Rows are points. The points of each table are mixes of a few directions, plus a little noise. How many directions does each table use, and how many do they share? Where both have some left over, give the other angles between the two spaces (their principal angles), to ten degrees, smallest first.
(in the rows, 128 means zero)

First (6 x 3):
[[130 129 105]
 [130 131  90]
 [122 121 219]
 [126 126 150]
 [124 123 196]
 [136 136   7]]
Second (4 x 3):
[[153 113  88]
 [114 136 150]
 [126  44 110]
 [120 219 164]]
Directions: first 1, second 2, shared 0; angles 30

First (7 x 6):
[[139 101 148 132  87  75]
 [112 165 101 124 185 203]
 [115 158 105 124 175 189]
 [122 142 116 127 152 158]
 [115 157 108 124 171 186]
 [146  88 159 133  66  46]
 [147  86 161 134  62  42]]
Second (9 x 6):
[[ 98 142 249  94 145 113]
 [ 78 165 121 126  99 115]
 [ 98 153  85 137 100 122]
 [121 140  40 151 100 131]
 [155 100 247  98 175 129]
 [193  88  23 161 135 151]
 [139 120 132 128 135 131]
 [175  94 125 132 153 141]
 [ 96 151 130 125 111 119]]
Directions: first 1, second 2, shared 0; angles 80

First (7 x 9):
[[138 126 126 124 137 126 124 139 133]
 [151 121 125 120 149 122 122 152 139]
 [ 56 151 140 154  57 144 145  49  88]
 [211 101 117  94 209 109 106 219 173]
 [ 45 153 139 160  51 147 146  42  85]
 [143 123 125 121 145 124 126 146 135]
 [151 120 125 117 150 121 123 152 142]]
Second (9 x 9):
[[138 153 143 122 144  75 119 142 144]
 [ 96 137 133 141  97 137 136  93 110]
 [113 152 141 133 118  97 127 113 127]
 [223  47  84  93 208 197 117 227 161]
 [ 90 176 155 141 101  72 128  91 122]
 [148 144 138 118 154  82 117 153 148]
 [108 121 123 137 106 156 136 105 112]
 [143  55  86 127 125 249 142 135 109]
 [ 93 167 149 140 101  86 129  92 120]]
Directions: first 1, second 2, shared 1

First (11 x 12):
[[154 109 143 125  60  94 120 139 160 109 148 148]
 [169  81 129 117 148 134 122 143 150 115 122 138]
 [105 161 128 134  93 107 122 127 108 132 150 111]
 [124 119 117 114 160 132 128 128 116 126 126 114]
 [137 162 142 177 118 154 121 138 117 154 123 131]
 [100 122 123 100 134 121 148 101 145 117 114 144]
 [102 161 123 136 129 128 126 124  99 140 136 108]
 [132 110 133 110  96 104 132 123 154 110 134 145]
 [119 134 119 135 188 163 135 122 111 143 105 121]
 [177 139 146 187 117 157 105 163 122 152 131 128]
 [ 90 111 106  75 166 114 148 100 127 110 120 121]]
Second (8 x 12):
[[158 133 139 124 129 122 135  86 119 133 132 118]
 [ 38 114  97 139 127 143 109 249 155 110 114 155]
 [ 85 121 113 133 127 136 119 187 141 119 121 142]
 [152 131 136 125 128 124 133  98 121 131 132 121]
 [141 129 132 126 128 126 131 110 124 131 130 123]
 [149 132 135 126 128 125 133  99 120 132 131 121]
 [165 134 141 124 129 123 136  77 117 134 134 116]
 [136 130 130 127 129 127 130 117 126 129 129 125]]
Directions: first 4, second 1, shared 0; angles 90

First (10 x 20):
[[190 131 180 178 144 145 164 145  96 148 158  63 127  90 162  24 182 200
  100 110]
 [129  96 148 187 106 137 155 150 114 118 110  72 117  74  93 125 116 152
  148 133]
 [ 46 148  96  90 142  79  58 131 102 113 111 193  96 140 148 152  89  81
  115 213]
 [156 176  90  19 155 138 107  77 185 151 162 218 170 240 169 159 157  84
  110  67]
 [144 167 110  59 156 126 106 100 149 146 156 187 147 195 173 121 154 108
  103 105]
 [ 53  93 108 156  96 106 108 148 118  94  78 126 100  86  69 201  59  93
  165 187]
 [110 144 120 107 140 112 104 126 119 128 132 154 121 141 148 121 126 116
  115 152]
 [134 102 146 176 111 138 153 145 119 121 116  81 122  86 101 123 122 150
  143 127]
 [151 102 118 132  99 160 166 115 175 124 115 112 156 140  76 192 117 116
  167  66]
 [165 122 166 176 132 140 157 145 103 137 142  73 123  89 140  61 158 180
  116 121]]
Second (10 x 20):
[[126 109 163 133 135 150 131 110 138 169 121 140 153 123 120 108 144 164
  163 104]
 [ 77 141 102 139 130 130 126  93 141 101 112 152 127 154  97 131  80 164
  157 203]
 [ 77 101 153  49  83 110 140 226 136 128 188 219 150 112 157 211 129 162
  125  78]
 [144 114  91 168  87 134 181 160 136  55 129  73 112 125  76 190  90 124
  124 148]
 [126 100 156  76 112 105 100 187 117 163 137 157 130  89 162 178 158  66
  114  51]
 [160 116 126 129 104 139 192 208 120  72 199 129 128 160 134 161 137 188
   93 143]
 [138 173  99 179 175 132  93   7 130 141  58  67 113 132 110  35 114  96
  142 173]
 [163  89 123 170 141 138 131 157  95 106 124 104 105 164 102 163 138  93
  115 179]
 [168 171 130 118 165 115  94  86 113 164 119 102 120 119 180  47 168  86
   91  98]
 [ 99 165 136 116 150 126  93  43 151 179  89 138 144 103 141  56 125 137
  158 105]]
Directions: first 3, second 6, shared 2; angles 70

First (9 x 32):
[[138 144 181 174 165  97 136 125  92 136 167 125  84  93 169 127 117 132
  178 120 145 132 101 151 167  94  44 123 150   7  96 162]
 [133 148  77  85  73 141 138 125 192 105 106 135 167 183 129 136 151 110
   84 119  66 163 163 114  92 162 187 125  97 242 158  99]
 [136 150 116 117 147 159 170 128 137 147  70 125 113 127 153 176 132 100
  122  40 143  98  72 110 130 159 154 105 183 147  76  91]
 [159  95 192 184 168 116 101 129  52 159 123 100 113  57 135 117  90 117
  123 120 190  63  61 138 188 120 113 137 211  36 120 158]
 [165 127 105 134  57  97 183 128 153 109 166 102 188 125 140 111 191 138
   86 131  83 155 175 164 156 111 136 130 148 126 202 182]
 [ 72 125  51  56 120 175 141 137 175 125  93 157 138 186  73 148 154 151
  130 147 126 145 182  98  48 150 178 122  59 244 120  76]
 [150 144 208 183 178 110  58 118  86 133 128 129  73 100 173 119  47  89
  153 121 137 111  51 121 167 132  87 135 156  56  80 122]
 [ 87 112  88  92 109 131 128 134 147 112 160 143 146 157  78 110 156 172
  140 198 121 158 206 129  85 111 124 136  51 163 160 132]
 [111 112 130 126 135 130 100 130 116 129 137 135 126 128 105 115 114 142
  133 163 143 128 141 124 118 126 127 136 107 131 132 126]]
Second (10 x 32):
[[148 137 105 133  26 134 136 120 149 194 125 111 148 124 148  79 155 140
   92  62 140 175  74 113 148 170 186  72 192 115 155 180]
 [140 122 160 128  47 173 166 146 197 183 147  77 149 130 111  85 170 111
  136  61 118 182  70 126 204 180 173  61 217 136 186 199]
 [137  82 115 138 174 108 135 131 127  91 115 152 127 116 167 166 148  95
  162 159 112  64 142 178 101 105  78 213 107 149 116 106]
 [116 104 135 130 212 116 124 136 113  73 124 148 115 125 130 172 118 107
  164 183 117  74 168 157 104  93  72 198  76 142 104  89]
 [ 94 176 137 113 208 116  84 119  64  83 129 150  96 145  83 153  54 174
  107 186 150 125 190  84  88  84 110 118  41 108  78  61]
 [101 173 158 116 158 140 110 131 108 118 142 119 111 143  74 124  83 162
  113 148 141 159 155  82 137 118 134  79  98 114 116 107]
 [117 164 153 119  96 155 129 134 143 155 142 102 129 140  86  97 113 151
  108 101 138 181 115  88 166 148 165  54 153 119 144 151]
 [132 104 107 133 179  99 116 123 101  92 115 158 122 121 158 164 125 114
  143 168 122  75 155 156  85  98  86 199  85 138 103  91]
 [152 138 100 132  11 134 142 119 155 203 123 109 153 120 153  72 162 141
   90  53 137 182  64 115 151 176 196  66 203 118 160 188]
 [141  79 110 136 172 104 136 130 127  89 114 152 132 116 173 168 153  91
  164 162 110  61 143 184  96 105  75 220 103 148 116 110]]
Directions: first 5, second 3, shared 0; angles 40, 80, 90

First (9 x 32):
[[133 136 134 144  84  99 147 125 131 128 108 176  96 109 155 129 143 159
  126 125 105 109 155 136 111 125 109 129 142  97 152 140]
 [116 139 138 132  88 104 133 112 128 123 124 156 111 130 157 144 138 147
  122 118 100 110 152 136 126 119 140 123 133 123 141 135]
 [139 131 133 153 123 119 145 135 115 123 125 154 111 118 150 112 122 142
  123 128 125 111 131 148  87 153 110 146 157 127 145 126]
 [178 147  71  68 192 218  93 149 197 175 132  44 148 140   7 145 175  86
  149 170 204 157  59  52 202  87 102 116  87 103  38  71]
 [129 130 121 103 144 153 109 130 143 128 140  96 138 125 109 147 137 110
  129 127 153 137 111 104 160 115 133 115 113 126  99 110]
 [113  90 148 150 150 112 135 144  91  98 133 131 144  97 161 103  86 121
  123 110 133 149 134 152 104 162 123 135 136 136 161 152]
 [107 152 141 123 104 127 117 109 125 106 159 129 114 135 178 164 135 132
  113 106 124  92 135 133 118 136 155 124 151 153 116 104]
 [156 155 105 146 131 129 152 112 135 187  96 142 129 210  65  86 134 138
  141 180  93 113 120 148  96 117 131 160 130 160 132 133]
 [ 82  69 162 133 137  92 121 134  87  83 133 124 163  85 170 122  83 116
  123  90 120 175 154 142 149 135 149 106 102 127 171 178]]
Second (10 x 32):
[[ 94 124 134 102  87  95 118  93 141 146 104 132 148 169 104 148 142 133
  135 127  75 151 165 117 194  62 179  95  70 130 138 169]
 [150 132 122 140 127 130 140 142 132 133 119 145 109 108 128 116 135 139
  130 136 138 120 123 129 107 141  97 139 146 106 131 120]
 [110 105 132 117  87  81 136 113 139 150  78 157 138 135  96 123 139 146
  142 134  76 169 172 120 186  67 142  98  69  89 162 190]
 [145 181 111 118  88 137 129 107 162 154 127 144  93 164 120 155 173 147
  127 144 113  81 129 117 124 107 132 132 144 127 100  95]
 [ 77  28 161 129 167  85 123 143  78  96 107 108 201  89 121  90  59 101
  137 102 113 231 157 140 182 117 151  98  57 120 189 222]
 [151 170 116 132 135 164 125 130 138 127 159 120 101 138 146 143 144 127
  119 133 157  77  99 128  85 159 116 151 177 149  93  70]
 [151 159 120 139 161 175 123 141 124 112 174 105 109 124 158 135 125 115
  115 126 178  80  85 134  69 185 110 159 190 161  92  62]
 [149 166 115 128 112 144 131 124 148 141 134 138  98 141 130 142 156 140
  125 139 133  88 117 123 106 132 117 140 155 127 105  93]
 [123  99 135 135 147 121 131 141 112 117 124 125 143 105 130 111 107 122
  130 122 135 153 130 134 129 138 119 126 121 121 145 147]
 [129 114 134 139 169 149 123 147 106 104 155 105 139 106 149 117 100 109
  121 117 163 129 105 138  99 171 119 142 152 149 124 111]]
Directions: first 5, second 3, shared 3

First (11 x 32):
[[110 134 137 129 113 128 134 153 118 122 127 127 111 107 139 135 118 125
  149 142 119 114 100 105 136 133 113 167 113 129 103 129]
 [133 126 125 128 133 128 126 120 131 130 128 128 133 134 125 126 131 129
  122 124 131 132 136 135 125 126 133 116 132 128 136 128]
 [111 133 137 129 113 128 134 152 118 123 127 127 112 108 138 135 119 125
  148 142 119 115 101 106 136 133 113 165 114 129 104 129]
 [137 125 124 127 136 128 125 116 133 131 129 129 136 138 123 124 133 130
  118 121 132 135 142 139 124 125 135 109 135 128 140 128]
 [120 130 132 129 121 128 131 140 123 125 128 127 120 119 133 131 124 126
  137 134 124 122 115 117 132 130 121 146 121 128 116 128]
 [113 133 136 129 114 128 133 150 119 123 127 127 113 110 138 134 119 125
  146 141 120 116 103 107 136 133 114 162 115 129 106 129]
 [132 127 126 128 131 128 127 123 130 129 128 128 131 132 126 127 130 129
  124 125 130 131 134 133 126 127 131 120 131 128 133 128]
 [138 125 123 127 137 128 125 113 134 131 129 129 138 140 122 124 134 130
  116 120 133 136 144 141 123 125 137 106 137 128 143 128]
 [118 131 133 129 119 128 131 143 122 125 127 127 118 116 134 132 122 126
  140 136 123 120 112 114 133 131 119 151 119 128 113 129]
 [114 132 135 129 116 128 133 148 120 124 127 127 115 112 136 134 120 125
  144 139 121 117 106 110 135 132 116 158 117 128 108 129]
 [182 111 100 123 176 128 109  50 160 146 131 132 180 192  95 105 158 138
   64  84 155 171 215 200 102 111 176   7 174 126 206 126]]
Second (10 x 32):
[[123 138 148 158 137 127 137 152 145 137 123 125 104 130 131  80 140 127
  131 110 109 145 145 125 126 122 152 136 121 132 144 137]
 [121 121 116 118 124 129 128 105 131 131 137 139 143 142 124 128 118 132
  127 133 137 123 124 143 123 123 129 102 134 127 130 115]
 [132 124 115 123 121 127 129 108 130 128 133 131 138 144 125 134 118 126
  118 127 147 128 129 146 126 128 117 109 140 127 119 125]
 [149 155 135 128 132 123 133 153 114 134 120 136  75 104 140 133 127  98
  134 122  88 141 125 103 120 160 119 123 110 115 150 145]
 [162 126 143  95 209 184  60 107 114 118 109  72 172 128 107 170 160 168
  141 171 138 126 120 111 104 163 147 171 140 150 143 154]
 [119 150 133 131 101 122 143 160 112 127 127 137  76 104 148 136 104 100
  148 138 107 123  95 101 131 154  95 155 109 119 102 136]
 [124 122 128 134 118 113 139 136 130 128 129 138 132 119 128 126 137 127
  120 113 122 127 141 127 138 109 137 121 123 124 137 121]
 [123 113 109 131  93 112 143 112 132 121 133 130 148 144 128 141 114 124
  105 119 170 123 132 152 144 110 100 123 147 126  88 122]
 [116 112 132 134 128 119 132 129 137 126 130 131 155 125 121 117 146 145
  123 118 128 122 145 131 138  96 153 125 126 131 141 115]
 [110 121 121 127 117 125 137 117 135 131 139 140 137 139 127 116 117 133
  132 129 134 122 122 140 128 116 131 113 130 128 125 112]]
Directions: first 1, second 6, shared 1

First (11 x 32):
[[118 103 152 124  81 149 146 129 245 124 179 154 120 209  59 127  77  58
  171 158 192 112 180   7 202 227  88 152  72 242 146  81]
 [165  70 148 111 112 136 140 122 132  95 147 146 104 101 114 161 126 140
  123 149 190 175 147 155 167 118  88 150  65 149 137  81]
 [174 118 151  74 157 138 132 144  90 130 151  93 145  40 130 186  78 167
   73 152 146 193 149 234 155  70 105 154 127  75 167  69]
 [ 99 167 102 155 143 113 114 125  94 144  93 122 137 139 161  94 164 136
  132  99  68  92  92 126  72 114 169 100 179  93 105 187]
 [151 104 134 119 131 128 131 125 102 111 126 131 118  93 136 147 138 151
  114 132 146 157 126 172 132  99 116 135 108 113 129 113]
 [ 98 166 111 147 136 120 119 130 126 147 111 121 141 154 140  99 139 118
  137 111  84  90 111 101  97 138 158 109 169 117 116 168]
 [ 79 180 100 166 133 115 114 125 127 152  97 127 139 178 146  77 158 111
  150  98  64  66  98  75  76 148 174  97 183 121 101 196]
 [134 143 135 108 142 133 128 139 127 143 141 107 146 109 124 142  95 130
  109 136 122 138 140 149 138 120 127 136 145 112 148 111]
 [137  90 111 161 119 112 124 106  73  91  87 160  90 113 166 114 214 161
  140 106 132 134  88 157  87  91 135 110 100 111  87 165]
 [156 131 166  63 136 155 142 155 182 150 193  92 161 102  76 182  15 110
   95 173 169 170 192 143 207 146  88 170 120 146 192  38]
 [ 96 136  99 180 117 110 118 110 109 119  85 155 108 170 157  79 204 126
  161  95  94  82  85  87  73 135 161  95 139 130  81 198]]
Second (9 x 32):
[[112  61 105 154 146  71 209 135 104  77 142 161  86  62 105 146 158  89
   99  56 212 239  90 171  98 148  59  58 127 158 140 122]
 [144  62  85 142 100 138 186 128 118  81 157 149 107  83  98 124 165  95
  128  86 212 188 119 143 109 126 121  67  85 155 105 106]
 [ 90 104 141 165 144 114  92 118 170 137  90 127 145 169 114 126 129 109
  139 186  95  89 114 111 142 159  83 180 148 137 115 169]
 [133 173 148 101 130 172  86  94 170 152 126 121 174 127 145  97 102 167
  188 174  99  50 206  88 162  92 208 161 107  95 138 131]
 [146 200 162  88 142 135 133 124 130 147 154 113 138 114 151 142  71 153
  145 116 126 131 178 125 137 120 161 123 135 114 186 102]
 [149 153 123 103 119 139 134 134 103 131 144 124 124 116 141 129 128 145
  121 103 129 133 136 133 123 108 163 110 120 117 131 107]
 [143  60  97 172  80 125 165 175 102  96 142 119  82 179  87 167 149  55
   77 112 177 199  34 154  86 197  34 108 128 191  94 113]
 [121 206 169  96 158 130  71 114 143 176 108 111 161 149 165 119  90 178
  149 166  49  56 172 105 157 104 174 179 153  86 157 142]
 [113 133 123 128 132 125  75 130 114 152  87 127 137 154 147 107 163 160
  112 151  56  67 105 120 136 101 150 165 146  97  87 157]]
Directions: first 3, second 5, shared 0; angles 30, 40, 60

First (11 x 32):
[[119  66 148 139 112  84 137 203 139 103  81 107  83 122 161  62  93 100
  110 135 123 128 145 159  99  99 123 110 143 164 113 151]
 [133 156  72  85 166 134 114  88 121 115 155 116 158 207  92 161  72 142
  114  90 171 110  56 121 123 123 148 145 132 114 111 123]
 [144 142 142 135 143 181 133  58 116 162 157 179 168  90 127 175 172 144
  142 137 108 116 129  58 178 138 137 136 112  92 197 120]
 [135 153  95 115 136 109 118 129 137 108 149 109 136 165 107 155 132 135
  136 108 152 153 110 174 112 149 120 121 129 129  91 117]
 [139  96 178 167  96 143 137 157 140 143 124 147 117  58 165 105 199 113
  144 172  89 129 186 129 141 128 107 105 119 138 156 131]
 [106 111 124 128  97  66 122 224 144  91  90  63  72 159 134  61  89 106
  114 130 143 143 145 220  65 116 110 118 145 176  38 135]
 [125 120  93 107 153  87 128 134 129  98 116 114 122 173 116 136  74 128
  116  88 156 148  93 150 110 127 139 125 141 132 112 136]
 [ 84 165 115 108 148 101 137  88  92 139  82 128 112 136  98 138  46 149
  111  85 132 146 116  81 130 135 159 173 138 108 130 133]
 [154 100 158 156 122 151 136 122 139 140 145 165 142  75 155 143 198 122
  147 153 101 134 158 113 157 136 116 102 117 121 180 129]
 [130 181 107 116 131 152 115  94 124 138 162 122 153 149  99 163 148 145
  140 126 140 126 115 133 132 148 125 142 119 113 106 108]
 [140 118 177 151 105 199 129 112 126 171 146 157 144  74 153 110 186 123
  134 185  91  75 158  71 161 109 123 133 111 121 174 125]]
Second (9 x 32):
[[156 117 121 129 137 151 124 112 140 127 162 146 156 131 134 152 164 128
  137 133 131 120 115 125 145 129 123 110 121 120 152 125]
 [105 137 133 127 120 110 131 141 118 129 100 114 107 126 123 110 100 127
  120 124 126 134 139 130 116 126 132 141 133 134 109 130]
 [155 117 122 129 138 150 125 113 139 126 162 146 155 130 133 152 162 127
  137 134 131 121 116 125 144 130 123 111 121 121 151 124]
 [ 33 166 147 124  93  48 138 180  90 131  13  66  35 119 108  45   7 131
   97 108 117 154 173 139  74 122 144 187 153 153  46 138]
 [ 82 145 138 126 112  91 133 153 110 130  73  99  83 123 119  89  70 130
  113 119 123 140 150 133 101 125 136 156 139 140  90 132]
 [169 111 119 129 143 161 124 105 144 125 178 154 169 132 136 164 180 128
  142 137 132 117 109 125 151 131 121 103 118 118 164 123]
 [214  93 112 132 161 199 118  81 163 125 234 183 213 136 146 202 237 126
  157 146 137 104  87 119 177 133 113  75 105 105 203 117]
 [160 114 121 129 141 155 124 110 140 126 167 148 161 132 134 157 168 128
  138 134 131 119 114 125 145 129 123 106 119 120 156 124]
 [ 76 149 138 126 109  84 134 156 107 131  64  93  77 123 117  84  62 128
  111 117 123 141 152 134  99 125 136 160 141 141  84 135]]
Directions: first 5, second 1, shared 1

First (11 x 32):
[[119 116 119 128 162 133 124 134 126  86 140  99 155 103 116  87 144 121
  129 158 114 120 110 166 104 116 156 111 142 124 100 119]
 [133 134 130 123 124 144 124 127 131 133 114 130 121 128 119 132 127 127
  125 126 129 144 130 126 137 135 114 137 131 138 130 129]
 [137 138 132 121 122 154 122 126 133 135 106 131 115 127 112 135 126 127
  122 124 129 155 132 125 141 139 107 142 134 144 132 130]
 [124 122 123 128 147 134 125 132 128 105 132 112 142 114 120 106 137 124
  128 144 121 126 118 150 116 122 141 119 138 128 113 124]
 [134 135 131 124 121 144 124 125 131 137 113 133 117 131 119 136 126 127
  125 123 130 146 131 123 139 136 111 139 129 139 133 129]
 [126 126 127 129 131 124 128 129 126 124 131 127 131 127 129 126 129 129
  128 130 127 124 126 130 125 126 133 125 128 126 126 128]
 [129 128 127 124 138 141 123 129 129 117 121 120 131 119 117 117 134 125
  127 137 124 137 123 140 126 130 128 128 136 134 119 126]
 [109 113 132 163  78   7 164 125 114 184 195 179 123 180 223 188 101 148
  147  84 154  32 153  56 122 104 161 104  74  66 173 139]
 [137 138 132 121 117 152 123 125 133 141 107 135 113 131 115 140 123 127
  123 120 131 154 134 120 143 140 103 143 131 144 135 131]
 [127 126 127 128 133 130 127 129 128 121 128 124 132 123 124 121 131 127
  128 132 126 129 124 135 125 126 132 126 131 128 123 127]
 [132 131 129 123 132 146 124 128 130 123 117 123 127 122 115 121 131 125
  125 133 125 143 126 136 131 133 121 134 135 137 124 126]]
Second (9 x 32):
[[108 137 140 142 108  75 133 150 140 143 124 161 160 141 119 111  95 121
  125 120 119 156 154 160 131 123 129 103 109 121  96 148]
 [110 140 115 133 134 134 122 116 131 148 101 133 152 130 128 152 111 148
  129 106 110 139 151 111 133 120 131 104 152 128 125 130]
 [149 138  85 112 112 170 132 118 123 120 129 100  83 141 143 129 126 143
  143 128 143 116 127 107 124 131 108 146 121 124 145 117]
 [121 105 161 137 153 124 118 128 126 126 126 132 151 101 116 132 154 115
  115 131 111 119 108 124 127 135 144 133 142 133 137 122]
 [151 119 138 130 151 146 128 111 130 110 142 116 108 122 126 134 151 133
  140 148 160 119 106 124 126 119 123 136 133 142 129 112]
 [124 146 108 136 110 114 115 127 139 153 110 139 129 128 109 103  81 149
  144 101  97 113 147 120 131 154 115 100 133 106 136  96]
 [135 123 158 111 134 111 147 141 113 102 169 127 119 140 145 129 163  92
  110 163 165 137 109 164 127 108 142 153 109 144 113 166]
 [111 114 113 149 106 125 131 145 143 137  96 138 154 126 130 134 114 133
  126 112 114 162 151 122 123 122 121 128 107 123 112 143]
 [144 130 133 101 144 152 126 116 106 114 154 105  96 123 135 127 157 116
  122 142 133  91  99 121 129 138 136 150 145 131 158 119]]
Directions: first 2, second 6, shared 0; angles 60, 70
